Every row gives one point. Examples show where two turns around zero, p and q, send a point. Where does a point land after both, in the order given? Backwards means that the second turn is done in reverse. Each puzzle has new turns, and all numbers are rounded.

Turn p:
[-2.6 -1.3 -0.2] -> [0.2 1.3 2.6]
[4.7 0.4 3.8] -> [-1.2  1.3 -5.8]
[-0.8 -1.2 -2.0] -> [ 1.9 -0.3  1.6]
[-1.3  2.2 -1.6] -> [-0.9 -2.4  1.6]
Turn q:
[-0.9 -3.3 -1.4] -> [-0.9  0.7 -3.5]
[0.2 1.2 6.5] -> [-3.5  2.2  5.2]
[-0.3  1.5 -1.3] -> [ 1.9 -0.4  0.2]
[ 1.5 -0.9 -1.9] -> [ 0.1 -2.0 -1.7]
[-0.5  1.6 -1.9] -> [ 2.5 -0.5 -0.1]
Where do these land?
p, then q: [-2.1  2.7 -2.0] -> [-3.0  2.5 -0.7]
p, then q: [-2.4  1.4  0.8] -> [-0.3  2.8  0.8]
p, then q: [ 1.8 -3.8 -1.6] -> [-0.3 -4.3  1.2]
p, then q: [ 2.6 -0.4  2.8] -> [ 3.6 -0.9 -1.1]

Turn p:
[ 1.5  1.9 -3.4 -0.9] -> [ 0.5 -0.6 -1.7  3.8]
[-1.7  2.9  0.8  2.0] -> [-2.9  2.6  0.7  0.7]
[ 1.3 -1.1  1.5 -1.5] -> [ 2.0 -0.8  1.5 -0.7]
[-0.7 -5.0  0.8 -3.7] -> [ 4.7 -1.2 -1.1 -3.9]
[-0.3  1.3  0.3  4.0] -> [-4.2  0.0  0.7  0.2]
Turn q:
[ 2.9 -3.1 -2.2 -1.5] -> [ 3.9  0.2 -2.2  2.2]
[-2.9  0.4 -2.2 -0.3] -> [ 1.3 -1.9  1.7 -2.4]
[ 2.4  0.5 -0.6  2.5] -> [0.5 3.5 0.4 0.5]
[ 0.2 -2.1  1.5  0.8] -> [-0.5  0.6 -2.5 -0.4]
[-2.6  4.4  3.5 -1.5] -> [-5.2 -2.4  2.8  0.2]
Where do these land?
p, then q: [-2.0  1.7 -1.8  2.6] -> [ 0.4 -1.1  2.3 -3.2]
p, then q: [ 1.8 -0.7  2.6  5.0] -> [-2.5 -3.9 -2.9 -2.3]
p, then q: [ 3.4 -1.0  0.4 -3.0] -> [ 0.1  2.8 -3.0  2.2]
q, then p backwards: [-2.3 -1.4 -2.0 -2.5] -> [ 2.4 -3.3 -0.5 -1.0]
q, then p: [-0.9  1.5  0.8 -2.1] -> [-0.5 -0.3 -0.2 -2.8]

Turn p:
[ 0.6  3.1 -0.5  1.7  0.3  0.2] -> [-0.6  2.0 -1.2  2.4 -0.8  1.0]
[ 1.1  1.2  1.9  3.5 -1.9 -0.7] -> [-2.0  2.5 -1.3  1.5  0.0 -2.9]
[-1.2 -0.6 -3.3  2.1 -0.9  2.3] -> [ 1.7 -0.7 -2.3  0.0 -3.8 -0.4]
[ 0.9 -1.3 -1.0 -7.6 -0.6  1.5] -> [ 0.7 -6.7  1.4 -0.4  2.7  3.0]
[ 1.8 -1.3  1.1  0.2  0.4 -1.4] -> [ 0.3  0.4  1.9  0.4  1.2 -1.7]
[ 0.7 -0.4  1.2  3.8  4.5 -0.2] -> [ 3.2  5.0  0.7  0.0  0.4 -0.7]
[ 0.7  0.0 -0.8  0.4 -0.6 -4.4] -> [-2.2  0.7  3.5  0.6 -1.4 -0.8]
[-4.6 -0.7  1.5 -4.2 -1.2  2.6] -> [-1.0 -3.3 -2.6 -4.6  1.7  2.6]
Turn q:
[ 1.3  0.3 -0.6 -3.4 -0.7 -1.6] -> [-2.4  1.3  2.2 -0.1  1.9  0.8]
[-2.2 -2.2 -1.7  2.0 -0.4  0.3] -> [ 0.0 -1.4 -1.3 -1.7 -3.0  0.9]
[ 0.6 -4.1 -0.2  2.2 -0.1 -0.1] -> [ 0.1  2.2 -2.1 -1.3 -3.3  0.5]
[-2.0 -0.5  0.4  0.4 -1.3  0.0] -> [ 0.5 -1.1  0.3  0.5 -1.4  1.6]
[-1.5  1.7  4.7  2.7  3.6 -0.5] -> [ 1.6 -1.1 -1.9  5.3 -1.1 -3.3]
[ 3.0  0.0 -0.7 -5.7  0.8  2.9] -> [ 0.0  2.7  5.1 -2.4  2.6 -2.2]
[-0.5 -0.7 -1.1  4.0 -4.1 -0.2] -> [ 1.8 -0.7 -3.4 -1.3 -0.8  4.2]
[ 1.5  5.5 -0.9 -2.2  2.2 -0.9] -> [-1.7 -1.7  0.9  1.0  5.4 -2.6]
Where do these land?
q, then p: [-0.8  0.6 -2.2 -0.9  1.3 -2.9] -> [-0.1  0.1 -0.2 -3.7 -1.4  0.8]
p, then q: [ 2.0 -1.1 10.5  0.3  0.8 -1.3] -> [-5.6 -3.2  0.1  4.3  1.1 -7.5]
p, then q: [-2.0 -1.0 -2.8 -1.7  0.8  1.5] -> [ 1.4  2.6  1.8 -2.3 -0.2  1.1]
q, then p backwards: [ 0.1  1.8 -2.6 -1.9 -1.6  0.6] -> [-0.9 -1.1  1.7 -3.2  0.7 -0.9]
p, then q: [ 1.3 -1.8 -2.6  0.8 -1.4  0.4] -> [-0.5  2.1 -1.5  0.1 -0.7  2.7]
q, then p: [ 1.0  1.2 -2.2  1.4  1.3  1.9] -> [ 0.6 -1.4  3.3  0.1  0.1  1.1]
p, then q backwards: [-1.6  0.3  1.9  1.9 -1.1 -0.2] -> [ 2.1 -1.2 -1.4  0.5  1.5 -0.9]

Turn p:
[ 0.5  0.3 -4.2  0.6 -1.1 -2.6 -0.7 -3.0] -> [-2.9  1.7  1.3  0.2 -2.9  2.9  1.5 -1.9]
[ 4.4 -4.8 -1.3 -1.8 -0.2 -0.7  1.3  0.8] -> [-2.0 -1.4  1.4 -0.9  1.5  4.6 -3.1  2.8]
[ 2.4  2.3 -0.6  2.1  0.7  2.4  1.0  1.2] -> [ 1.5 -0.5 -0.2  2.2  3.2  1.3  1.9 -1.2]
[ 0.0 -1.1  1.2  1.5  5.5 -1.8  0.1 -1.3] -> [ 2.4 -1.7  4.5  2.2 -2.2 -0.7 -0.5  1.1]
[-6.1  1.7  3.0  1.8 -2.4  0.5 -1.6  1.1] -> [ 1.3  3.8 -2.5 -0.8 -0.7 -6.1  1.0  0.0]
[-1.3  0.7  2.7 -2.1 -2.8 -1.1  1.2 -3.8] -> [ 1.3 -0.1 -2.9 -3.4 -3.8  0.3  1.2  0.8]
[ 0.5 -0.6  0.0 -1.2  0.1 -3.1 -3.5 -0.4] -> [-3.1 -0.8 -0.2  1.6 -2.9 -0.6 -0.9  1.2]
[ 0.5  1.0 -1.0  1.1 -2.2  3.6  0.1  0.1] -> [ 0.9  1.7 -2.4  0.3  2.4  1.2  0.1 -2.2]
[ 0.7  0.5  0.3 -0.3  0.2  2.9  2.7  8.1] -> [-0.4 -1.4  0.3 -0.8  8.5 -2.4  0.1  1.1]
[-1.4 -0.1 -0.4 -1.7  2.1 -0.1 -0.8 -2.8] -> [ 0.7 -1.3  1.0 -0.5 -3.1 -0.4 -1.2 -1.9]
Turn q:
[ 0.6 -0.3  1.4 -0.8 -1.0 -0.3 -1.6 -1.6] -> [-0.3  0.5  0.3  2.1  0.3  2.0 -0.4 -0.3]
[-2.0 -1.7  1.9 -1.1  1.7  2.0  6.1  1.8] -> [ 1.8  4.3 -2.0 -1.7 -0.5 -5.2 -1.8 -0.6]
[ 2.5  3.5  3.0 -0.3 -1.6 -0.6  1.7  2.4] -> [ 0.3  2.2 -1.0 -1.2 -4.8  1.9 -0.5  2.1]
[ 1.6 -1.3  3.0 -0.5  5.8 -1.7 -2.6  1.5] -> [-0.1  0.0 -3.0 -3.5  2.4  3.8 -3.5 -2.3]
[-1.6 -1.5 -4.5 -0.4 -0.3  2.7 -0.4  1.9] -> [ 0.1 -1.7  1.1 -1.0  0.4 -3.1  3.5 -3.0]
[-1.7  0.5 -2.5  3.4  1.9  5.2 -2.3  0.3] -> [-0.6  0.0  4.8 -3.8  2.8 -0.8  2.8 -1.4]
[-0.3 -0.6  2.4 -1.3 -3.2 -0.8 -2.4 -2.6] -> [0.8 1.0 0.7 4.6 0.4 2.9 0.1 0.1]
[-1.2  3.5  2.5 -1.4  0.6 -1.9  1.2  0.9] -> [ 2.9  0.2 -0.1 -0.7 -2.8  0.9 -3.0  1.3]
[ 1.4 -1.4  0.4 -1.3 -0.9 -1.5  2.0 -3.6] -> [-2.2  0.5 -1.1  3.6  0.2 -1.0 -2.1  1.0]
[-0.4 -0.4  0.1  1.9 -1.0 -2.3  1.2  1.2] -> [ 1.0 -0.5 -1.9 -0.2  0.1 -0.4  0.9  2.7]
[ 1.1 -0.2 -7.6  1.8 -2.1 -0.8 -2.9 -2.2] -> [-3.6 -6.4  2.3  1.8  1.1 -0.8  4.0  0.4]
Where do these land?
p, then q: [-4.4 -3.4 -2.2 -2.4  2.3 -0.6 -0.8  1.9] -> [ 3.8 -0.9 -0.4  2.8  1.0  4.6 -2.4 -0.7]
p, then q: [-2.5 -0.4 -0.6 -1.2  3.8  2.4 -1.7 -0.1] -> [-1.1 -0.8 -0.5  2.6  2.5  3.7 -1.0  1.1]
p, then q: [-3.3 -3.8 -0.2 -1.1  0.7  1.0 -2.6 -1.8] -> [ 0.9 -2.0  1.7  2.6 -0.7  4.7  1.2 -0.1]
p, then q backwards: [-0.6 -4.9 -1.2 -0.9  2.7  2.8 -0.1  0.7] -> [-2.0  2.1  1.9 -1.3  4.1  0.1 -0.2 -3.4]
q, then p: [ 1.6  2.4 -1.1  2.3 -0.9 -2.2  2.0 -2.0] -> [-2.0  1.7  0.0 -0.4  2.4 -3.2 -1.1  2.0]
p, then q: [ 3.8  1.9 -1.7  1.1 -2.8  1.9 -2.5  2.0] -> [-0.5 -1.7  3.1 -3.3  2.9 -3.4  0.1  0.6]
q, then p: [ 0.9  2.1  3.8  2.8 -0.7 -3.6  1.5  0.3] -> [-2.9 -0.5 -1.5  1.5  5.2 -1.4 -0.6 -1.2]
p, then q: [ 0.0  3.3  2.3  1.1 -3.3 -0.7  3.8 -0.4] -> [-1.9 -0.1 -1.8 -1.0 -3.9 -4.3 -1.1 -0.6]
p, then q backwards: [ 4.4  2.7  0.9 -1.7 -1.9 -1.1  0.4 -0.6] -> [ 2.5 -1.1 -1.5  1.3 -1.6 -3.5 -2.6  1.8]

Turn p:
[-0.9  1.6  5.4 -1.8  0.8  1.7 -2.6 -0.9 -2.5  0.7 -1.4] -> [ 2.7 -1.7 -1.9  2.2  3.2  2.1 -0.9 -0.6  3.0  3.4 -0.6]
[ 0.9 -4.0  1.3 -1.1  0.0 -3.4  2.7  1.3 -1.1 -1.2  4.6] -> [ 2.2  3.5 -2.9  1.4 -0.4 -0.8  1.3 -2.8 -3.2 -3.7  1.1]
[ 0.2  1.5 -0.5  1.3  0.5 -4.5 -0.7  1.0 -1.7 -0.6 -1.8] -> [ 1.3  1.7  2.0  1.2 -2.7 -0.1  0.1 -0.4  3.2 -0.4  2.2]
[ 0.1 -0.9 -5.0 -3.0 -1.9  0.8  3.8 -4.3  0.1 -0.9  2.3] -> [-2.9 -2.4  1.2  1.1  0.2  0.3  4.9  1.0 -4.0 -4.3 -1.2]
[-2.2  3.3 -4.2  2.1 -4.1  1.8 -2.7  0.4  2.3  1.3 -1.0] -> [-3.2 -2.8  0.7 -2.9 -2.0 -0.1 -0.9  6.0  0.9  0.9  1.9]
[-0.4  2.6  1.3  0.2  1.5 -2.4 -2.2 -1.8  1.7  0.3  2.6] -> [ 3.4  2.0  0.9  0.7  1.0 -1.2  1.5  3.3  0.3  1.3  0.2]
[-1.7 -1.1  2.3  4.3 -0.2  0.3  1.6 -0.5 -2.0 -1.6 -0.9] -> [ 2.4 -0.6 -1.0 -0.6 -3.9  2.5 -1.2 -1.6 -0.1  0.7 -2.1]
[ 4.1 -1.8  2.6  0.3 -0.2 -0.9 -0.3  3.0  2.9  0.1 -2.1] -> [ 1.3  0.3  1.0 -1.4  1.4 -3.4 -4.3 -3.1 -0.1 -0.2  1.6]
[-2.4 -3.5 -0.7 -5.2  2.9  0.2  5.0 -0.8 -0.3 -0.1  0.2] -> [-3.3  1.0 -1.8  4.7  1.0 -1.3  2.1 -2.9 -1.7 -2.4 -4.3]
[ 2.0 -1.3 -2.1  0.9 -0.2  3.9 -2.2  2.3  1.7 -3.3 -1.3] -> [-2.1 -0.7  0.2 -5.9  1.6 -0.1 -1.8 -0.7  1.4 -1.6 -1.0]
[-0.1  5.0  1.3  1.2  0.1  1.9  2.0  2.1  0.0  3.7  1.8] -> [-0.8  1.6  1.2  1.9  0.8  3.1 -3.3  3.0 -2.7  3.0  1.3]
[ 0.4 -1.3 -1.8  0.9  0.9  0.6 -4.3 -2.0 -1.2  1.5 -3.0] -> [-1.0 -2.0  0.6 -2.3 -0.4 -1.1  2.7 -1.2  3.1  3.4  0.7]
Turn q:
[ 1.8 -0.7  3.2 -2.4 -0.1  0.8  0.2  0.8  1.2  1.3  0.6] -> [ 1.3 -1.7  1.6  2.8  0.6 -2.1  0.6  0.6  1.0  1.1  1.4]
[-2.4 -1.7  0.3  2.2 -1.4 -0.9 -1.7 -3.0  1.6  1.9  0.4] -> [-2.9 -0.5 -2.5  1.2  1.0  1.9  2.7  1.2 -0.2 -2.2  0.7]
[ 1.7 -1.6  1.1 -0.2  0.0 -1.2  2.0  0.7 -1.9 -0.1 -3.2] -> [ 0.7 -0.6 -0.2  0.5  0.3 -1.5 -2.6  2.4  1.2  0.4 -3.0]
[-4.6 -2.1  2.3  2.9 -0.4 -0.1 -3.3  0.3 -2.3 -0.8  0.6] -> [-2.8 -3.7 -1.1  0.1 -2.5  4.1 -0.4 -0.6  1.8 -2.9  0.2]
[ 0.9  2.1 -1.7 -2.0  1.9  2.9 -1.8  3.0  2.5  4.8 -3.7] -> [-1.8  3.2  4.2  0.0  0.3  0.7  0.7  3.4  1.3  5.4  2.3]
[-0.3 -1.9 -1.0 -1.8 -2.3  1.5  0.2 -0.7 -2.1 -1.1 -0.3] -> [ 0.7 -0.4  0.2  2.3 -1.2  1.3 -0.4 -0.7 -2.1  0.4 -2.7]
[ 1.1  1.1  0.7  2.6  1.3  1.0 -2.0 -0.9 -4.3 -0.7  3.5] -> [ 2.1 -3.4 -0.1 -3.8 -2.2  1.3  2.7 -1.5  0.6 -0.8 -1.0]
[ 0.0  2.8 -3.1 -1.5  2.3 -7.4  1.3 -3.1  2.5 -5.0  1.2] -> [ 2.3  6.6 -2.0 -2.3  0.5 -3.3 -1.3 -2.0 -0.8 -6.8  1.1]
[ 0.4 -0.4 -4.7 -0.4  2.8  1.9  2.4  1.1  1.6  0.7  2.1] -> [-2.7  2.2  1.7 -2.3 -0.2 -2.9  1.1 -2.4 -2.7  2.4 -0.3]
[ 0.1 -1.1  1.9  0.1  0.3  1.5  2.5 -1.8 -1.5 -4.7 -4.6] -> [ 1.3  0.9 -2.1  2.0  0.6  0.4 -3.1 -2.0  3.6  0.6 -4.9]
[ 4.7  0.7  2.9  0.7 -4.4  1.7 -1.6  4.5  0.7  1.1  0.4] -> [ 3.3 -4.6  3.3  0.5  4.2  1.5 -1.2  1.7 -0.8  2.5  2.0]
[-3.4  2.7 -2.1 -0.3 -0.1 -1.6  1.9 -1.0  2.1  2.7  3.1] -> [-1.7  2.1 -3.1 -1.0 -1.4 -1.3  1.4 -0.1 -3.1  0.1  4.3]
Where do these land?
q, then p backwards: [ 1.6 -0.9 -1.7 -2.7 -1.3  0.7  1.8  1.6  2.8  0.1 -1.0] -> [ 1.7  1.3  1.3 -1.2  2.3 -0.4  1.6  0.5  2.3  2.9  0.6]
p, then q backwards: [ 2.0  3.0  1.2 -2.7  1.6 -2.2  2.8  1.7  0.3 -2.7 -2.9] -> [ 0.7 -2.5  1.5 -2.7  0.4 -1.2 -2.4  1.6  2.4 -4.3 -2.2]
q, then p: [ 1.8 -3.6  1.1  1.8 -2.7 -2.1  2.1  2.9  2.5 -3.6 -5.7] -> [ 0.8  3.0  0.5 -3.8  0.6 -2.5  0.1 -0.1  6.5  4.2 -2.4]
q, then p backwards: [ 2.0 -0.5  0.0  0.9 -0.4 -1.8 -2.7  3.0 -2.2  0.7 -4.6] -> [-0.8  5.7 -0.1  1.6 -0.1  2.0 -0.5  0.3  2.0 -2.6 -0.7]
q, then p: [-2.0  0.7 -0.3  0.6 -1.4  0.8 -0.3  2.6 -0.4 -0.2  2.2] -> [ 0.3 -1.0 -2.9 -0.5  0.9  1.1  2.4 -0.2 -1.0  0.5  0.3]
p, then q: [-1.9 -2.9  1.8 -1.0  3.4  2.8 -0.7 -1.6 -2.6  1.5  2.4] -> [-1.6  3.5 -2.0 -1.9 -1.0 -1.1  1.3  2.0 -0.6  4.0 -2.5]
q, then p backwards: [-0.5  1.2 -0.4 -0.3  1.1 -0.1 -4.1 -6.2 -3.0  4.9  4.1] -> [-2.9 -1.8 -4.7  1.5 -1.6 -2.8 -1.3 -5.6 -3.4 -1.1  4.1]
q, then p: [-1.9 -0.5  1.5  2.2  3.0 -0.4 -1.5  1.4  3.5 -2.6 -0.6] -> [ 2.0  0.4 -0.8 -0.3  1.2 -2.3  1.2  3.7  0.2 -0.3 -4.2]
p, then q backwards: [-3.0  3.9 -1.2 -0.2 -1.8  2.2 -0.5 -3.1 -1.4  2.5 -1.4] -> [-0.6 -1.9  2.2  0.8 -1.9  2.6 -2.0  1.0 -1.6  4.8 -1.6]
q, then p backwards: [-1.9  2.8  0.5 -0.6  0.8 -2.0  1.4 -3.1 -3.3 -0.9  2.1] -> [-2.2 -3.8  0.9  2.6 -1.9 -2.5 -0.5  0.4 -0.9 -1.8  1.7]
q, then p: [ 2.8 -0.6 -1.8  0.1 -2.2  1.3 -0.3  1.3  1.3 -4.5 -1.5] -> [ 1.9 -0.6  2.3 -0.5  2.5  0.8  0.8 -1.8  2.5  3.7 -2.0]
q, then p: [ 0.8 -2.3 -3.2  1.9  1.6 -2.1  1.4  2.5  0.6 -0.9 -2.9] -> [ 0.1  0.7 -1.1  1.9  1.1 -1.0 -0.5  1.2  5.8  1.1 -0.8]
q, then p: [ 2.1  2.2  2.1  2.2  0.3  2.1  2.3 -2.1  0.1  2.3  4.8] -> [-2.0  1.4  1.1  2.6 -0.8 -1.9  3.4 -2.9 -4.4 -1.7  0.8]
q, then p: [-1.8 -2.4  0.6 -2.1 -2.0  0.9 -1.5 -1.0  1.8  3.4  5.0] -> [ 1.4  1.1 -2.6  0.4 -4.5  3.5  0.9 -1.7 -3.6 -1.3 -0.9]
